Each row is a point. Each copy is the shape, with its points in the same order, turned, moved and blurred by noise. Some copies are also mirrored. Which?

Shape:
array([[ 37,  66],
       [-34,  46],
       [-12, -41],
       [ -4, -37],
       [ -9, -17],
       [ -7, -26],
       [  3, -14],
       [-20,  18]])
Copy 1:
array([[ 57,  48],
       [-13,  57],
       [-31, -33],
       [-11, -40],
       [-14, -15],
       [-16, -15],
       [  2, -10],
       [-16,  30]])
Copy 1 is: only turned
Copy 2:
array([[-74,  10],
       [ -9,  42],
       [ 38, -40],
       [ 18, -45],
       [ 23, -18],
       [ 17, -32],
       [ -4, -30],
       [ -3,   9]])
Copy 2 is: mirrored
Copy 3:
array([[-63,  46],
       [-44, -21],
       [ 46,  -4],
       [ 37,  10],
       [ 18,  -1],
       [ 29,   9],
       [ 16,  10],
       [-12,  -7]])
Copy 3 is: only turned

Shape:
array([[ 11,  -6,   5],
       [ 33, -10,  -8],
       [ 27, -16,  16],
       [-95, -20,  16],
       [ 23,  29, -13],
       [  3, -20, -19]])
Copy 1:
array([[ 15,   3, -13],
       [ 25,   8, -37],
       [ 34,  22, -18],
       [-52,  11,  67],
       [ 28, -31, -26],
       [-14,   8, -26]])
Copy 1 is: mirrored
Copy 2:
array([[ 12, -16,  -3],
       [ 17,   1, -22],
       [ 24, -19, -14],
       [-72, -73,  38],
       [ 13,  25,  17],
       [-13,  -7, -22]])
Copy 2 is: only turned
Copy 3:
array([[ 11, -14,  -2],
       [ 34, -26,  -2],
       [ 16, -32,  10],
       [-82,  20, -40],
       [ 41,  15,   2],
       [ 12, -21, -30]])
Copy 3 is: only turned

Shape:
array([[ 69, -25, -25,   0],
       [ 58,  22, -21,   7],
       [ -1,  -1,  33, -37],
       [ 19, -27,  33,   7],
       [-44,  12,  -7, -13],
       [-63,  -8,  14,  13],
       [-33,  34,   0,   8]])
Copy 1:
array([[  1, -42, -68,   1],
       [ 33, -25, -41,  18],
       [  9,  44, -20, -30],
       [-28,  23, -29,   5],
       [ 16,  11,  34, -34],
       [-21,  23,  51, -23],
       [ 24,  18,  41,   0]])
Copy 1 is: mirrored
Copy 2:
array([[ 35,  31, -43,  48],
       [ 39, -12, -34,  25],
       [-10,  20,  47,  40],
       [-29,  19,   0,  62],
       [-36,  27,  22, -16],
       [-74,  27,  18,  -9],
       [-39, -11,  16, -14]])
Copy 2 is: mirrored
Copy 3:
array([[ 58, -17, -30,  12],
       [ 43,  19, -23,  40],
       [ -4, -41,  40,  19],
       [ 29,  -9,  30, -16],
       [-50, -11,   8,  12],
       [-57,   5,  29, -17],
       [-40,  18,  14,  26]])
Copy 3 is: mirrored
Copy 4:
array([[ 73, -36, -20,  -8],
       [ 64,  -1, -39,   6],
       [-27, -31, -30,  -2],
       [  9, -39,  -3,  18],
       [-31,  24,  -3, -30],
       [-45,  13,  38, -10],
       [-18,  36,  -7,   1]])
Copy 4 is: mirrored

Shape:
array([[-24,   4,  10,  18],
       [-14,  22, -40,  24],
       [-23,   8,   3,  18],
       [-13,  34,  -5,  11],
       [ 10,  27,   8,  19],
       [-10,   8,   3, -95],
       [-16,   4, -34,  -5],
       [-18,   5, -14,  29],
       [ -3,  33,  -1,   0],
       [ 32,   5,  -7,  22]])
Copy 1:
array([[-11, -14, -39,  -4],
       [ 10, -33, -21, -48],
       [ -8, -16, -38, -11],
       [ 18,  -5, -30, -22],
       [ 21, -14, -17,   1],
       [-34,  78,  17, -28],
       [-15, -11, -10, -44],
       [ -6, -31, -31, -21],
       [ 16,   3, -18, -16],
       [  9, -34,  11,   1]])
Copy 1 is: only turned
Copy 2:
array([[-18, -16,  -2, -15],
       [ 11, -27, -25,  18],
       [-18, -18,  -3, -16],
       [-27, -15, -18,   8],
       [-24,   1,   9,  18],
       [-10,  79, -61, -40],
       [ 11,  -3, -34,  -2],
       [ -3, -26,  -4,  -1],
       [-31,   6, -16,  11],
       [  7,  10,  20,  26]])
Copy 2 is: only turned
Copy 3:
array([[-15, -17, -31,  20],
       [ 24,   0, -38,  47],
       [ -6,  -6, -34,  36],
       [ -5,  16, -19,  40],
       [-12,   2,  -7,  44],
       [ 13,  41,  21, -54],
       [ 37,   2, -26,  20],
       [  7, -19, -30,  34],
       [ -3,  22,  -8,  36],
       [  2, -22,  13,  49]])
Copy 3 is: only turned

Shape:
array([[-30,  25,  11,  -6, -80,   3],
       [-13,  59,  19,  -8, -66,   4],
       [-24,  -8,  15,  -6,  43,  -1],
       [ 36,   3, -18,  14,   5,  -2],
       [ -3, -39,  -8,  13,  28,  26],
       [ 59, -25,   4, -20,  14, -16],
       [ -4,  -6,  -5,  20,  24,  33],
       [-11,   1,  17,  29,  52,   7],
       [-20,  37, -18,   0, -47, -22],
       [-17,  12,   8,  23, -37, -22],
       [-44,  36, -20, -12, -69, -10],
       [  8,  18,  -6, -15,  35,   6]])
Copy 1:
array([[-19, -55,  -8,   0, -86,  17],
       [-15, -43,  11, -12, -93, -11],
       [-30, -19,   3,  25,  25, -10],
       [ 38,   6,  -2,   4, -10,  -2],
       [ 13, -31, -23,  43,  32,   0],
       [ 39,  -9,   6, -30,  25,  15],
       [ 12, -24,  -7,  40,   2, -23],
       [-11,  -8,  22,  46,  22, -24],
       [-19,  -1,  -8,   2, -72,  12],
       [ -9, -18,  16,  20, -54,  24],
       [-35, -25, -29,  -2, -95,  14],
       [ -3,  -2,  -4,  -3,   9, -30]])
Copy 1 is: mirrored
Copy 2:
array([[ 22,  74, -47,  58,  20, -11],
       [ 45,  71, -46,  40,  33,  19],
       [-20,  19,  18, -24, -13,   0],
       [ -3, -18,  -2,  26,  24,  14],
       [-51,  -3,   7,  10, -18,   3],
       [ 12, -51,  -5,  16, -22,   5],
       [-39,  16,   1,   7,  -1,  35],
       [-25,  21,  42, -16,   2,  29],
       [ 18,  44, -33,  25,  53, -21],
       [ 11,  37,   0,  43,  24, -16],
       [  8,  67, -56,  39,  49, -27],
       [ -9,  -3, -11, -21,   3,  21]])
Copy 2 is: only turned

Shape:
array([[ -9,   1, -34, -22, -23,  -6,   0, -41],
       [-28,   1, -19, -43, -17, -27,  -3,   5],
       [ 13, -23,  46,  -2, -17,  17,  -5,  -7],
       [-18, -27,  24,  18, -39,  20,   3,  -1],
       [ 29,   0,  61,  42,  18,  81, -15,   2],
       [ 36, -12,  27,   3, -29,  -8,   2,   4],
       [ 31, -53,  35,  20,  19,  64, -13,   4],
       [  0,  -7, -20, -28, -31,   5,  41,  -7],
       [ -9, -11, -31, -12,  -7, -12,  13,   0],
       [-24,   5, -21, -26,  -1,  -9,  35,   0],
       [ 19, -17,  16,  41, -22,   5,  -7,  12],
       [-17, -14,  -2,  -8,   1, -30,  29, -30]])
Copy 1:
array([[-12, -10,  27, -42,  -7, -34,   7,  -6],
       [-16,  30,   0, -27,  16, -57,   4, -20],
       [ 20,   8,  12,  37, -19,   3,  -1,  24],
       [ 34,  14,  12,  16, -37,  -1,  -7, -19],
       [ 17,  23,  -7,  30, -37,  79, -22,  46],
       [ -5, -10,  -9,  33, -26, -17, -17,  11],
       [ 51, -10, -12,  31,  -8,  54,   1,  42],
       [  2,   2, -19, -27, -31, -37,  18,  -2],
       [ -8,   2, -14, -29,   0, -29,  11, -25],
       [ -9,  25, -18, -36, -10, -29,  31, -19],
       [ 12, -10, -11,  33, -21,  16, -17, -17],
       [ -9,   3,  14,  -6,  -6, -24,  50, -15]])
Copy 1 is: mirrored
Copy 2:
array([[-23, -13, -25, -17,   4, -16,  43, -29],
       [-22,  30, -32, -15,  15, -40,  17, -18],
       [-18,  15,  -7, -20, -32,  28, -10,  20],
       [-10,   4, -37,   4,  -7,  31,  -6,  23],
       [  2,  16,  47, -19, -10,  95, -18,  32],
       [ -2,  -3,  -9, -33, -28,   4, -27,   4],
       [-35,  -2,  27, -30,  -6,  58,  -8,  63],
       [ 11,  -1, -37, -41,   5, -18,  34,   7],
       [-10,  -4, -14, -15,  24, -29,  18,   0],
       [ 11,  19, -16, -15,  22, -32,  36,   1],
       [ -2, -17,  -5,  -5,  -3,  23, -37,  13],
       [  2,   0,  -9,   7, -15, -35,  34,   5]])
Copy 2 is: only turned
Copy 3:
array([[ 29,  10,  20,  47, -27,   5,   5,   4],
       [ 20,  20, -33,  33, -21,  13,  23,  31],
       [  5, -27,  30, -35,  -3, -11,  -1,  16],
       [ -9,  -9,  26, -13, -30,   1, -19,  27],
       [-37, -24,  55, -52,  51,   2, -35,  -9],
       [ 10,  18,  26, -42, -21, -21,   6,  12],
       [-19, -49,  39, -48,  13,   5, -25, -30],
       [-11,  18,   8,  27, -34,  -4,  34,   5],
       [  0,  16, -11,  23, -28,   3,   1,  -7],
       [ -7,  15, -16,  43, -16,  -4,  15,   8],
       [ -4,  14,  18, -35, -18,   2, -29,  -2],
       [  8,   2, -19,  31, -22, -36, -10,  11]])
Copy 3 is: mirrored
Copy 4:
array([[-33, -38, -25,  24, -20,   8, -19,  14],
       [-31, -21, -26, -15, -19, -34, -23,  25],
       [ 31, -31,  26, -10,  12,  10,   0,  17],
       [ -1, -31,  53,  -2,  -9,   2,   2,  22],
       [ 57,  11,  62,  -3,  19,  42,  29, -40],
       [ 33, -18,  18,  17,  19,  -9, -19,  30],
       [ 34,  14,  41, -16,  17,  60,  31,  17],
       [-16, -28, -12,  30, -13, -21,  19,  36],
       [-37,  -6, -13,  12,  -2, -10,  -9,  28],
       [-38, -17, -20,   8,  -1, -31,  13,  14],
       [  9,   2,  52,  16,  18,   5, -19,  19],
       [-38, -44, -11,   6,  29, -10,  -4,  19]])
Copy 4 is: only turned
